Rows are points. Examples show where two turns around zero, p and q, send a point. Where does a point land after both, in the order given? Backwards means that the second turn is done in reverse. Each puzzle has new turns, and all numbers are rounded.
In the rows, zero is written as 128.

Turn p:
[115 137 153] -> [102 116 122]
[114 159 129] -> [100 140 143]
[ 96 133 128] -> [106 146 113]
[186  83 102] -> [204 111 133]
Turn q:
[ 94 132  85] -> [106 105  84]
[181 130 152] -> [140 129 185]
[140 146 154] -> [157 131 145]
[ 85 104 100] -> [ 96 136  82]
[139 128 150] -> [142 140 144]
Where do these land?
p, then q: [151 151  94] -> [167 137 153]
q, then p: [ 86 114 135] -> [131 164 155]
p, then q backwards: [121  92 156] -> [ 98 152 102]
p, then q backwards: [151 107 142] -> [128 161 121]
q, then p: [ 93 118 126] -> [133 161 144]
q, then p: [166 185 116] -> [166  80  96]

Turn p:
[170 131 177 153] -> [ 82 158 167 111]
[ 93  86 108 158] -> [126  63 132 136]
[151 157  89 128] -> [117 149  90 158]
[116 150 112 121] -> [138 132  99 126]
[ 91 116 157 131] -> [141 104 143  91]
[146 128 124  77] -> [165 161 136 148]
Turn q:
[143 119 102 109] -> [144 147 102 122]
[ 95 111 126 117] -> [118 134 137  92]
[ 79 185 106 147] -> [141  54 130  98]
[148 135 149 118] -> [109 132 118 151]
[175  90 156 149] -> [128 173 152 176]
Where do these land?
p, then q: [134  97 147 161] -> [ 94 140 158 110]
p, then q: [ 90 125 154 103] -> [111 158  94 149]
p, then q: [ 90 115  70 112] -> [184 169 137 145]
p, then q: [153 101 150 105] -> [ 99 114 142 161]
p, then q backwards: [129 142 120 188] -> [110 156 163  89]
p, then q: [144 166 107  99] -> [162  94 105 141]
p, then q backwards: [155 150 149 129] -> [127  94 142 110]

Turn p:
[107 130  61  99 127 113] -> [100 116 131 164  67 118]
[160 146 138  91 184 120] -> [130 120 112  96 123  60]
[128  87 147 125 170 122] -> [141 142  87  88 114 127]
[ 93 130 137 127 142 126] -> [159 114 121 129 113 135]
[139 175 111  89  87 120] -> [107 108 147 185 145  94]
[111 108 149 120 115 113] -> [138 125  97 139 136 145]
[118 117 149 189 102 117] -> [129 117 138 111 156 190]
[149 102 150 139 144 136] -> [129 151 113  95 142 131]
[147 157 112 172  81 185] -> [119 160 206 143 157 151]
Turn q:
[ 69 177  86  99 128 135] -> [125  72 181 165  94 132]
[ 98 141  85 125 164 136] -> [115 110 187 136 131 114]
[115 135 195 157 130 110] -> [ 96 144  82 107  87 107]
[133 109 201 151 114 145] -> [124 139  58 108 118  93]
[183 110 103 110 127 103] -> [143 169 135 135 163 170]
[181 135 113 132 120 141] -> [122 130 114 132 176 157]
[156 102 140 107 133 128] -> [145 161 114 140 147 125]
[138  99 135 131 117 126] -> [149 143 115 113 135 126]
[ 79 145  94 140 119 127] -> [131  86 166 115 102 130]
Where do these land?
p, then q backwards: [139 143 171  98 150 148] -> [129  76 138 124 132 162]
p, then q: [ 76 142 107 144 134 110] -> [166 123  91 106 152 122]
p, then q: [134 120 178 109 132 125] -> [113 149 164 137 154 143]
q, then p: [130  98 123 139 193 114] -> [160  70 119 132 148 103]
q, then p: [154 121 135 162 118 110] -> [140 136 137 151 104  97]
q, then p backwards: [141 173 140  95 132 128] -> [115 120 105 110  83 111]
q, then p: [135 105 107 111 109 124] -> [118 145 138 108 147 107]
q, then p: [115 122  64 167  55 165] -> [113 213  69 105 120  97]
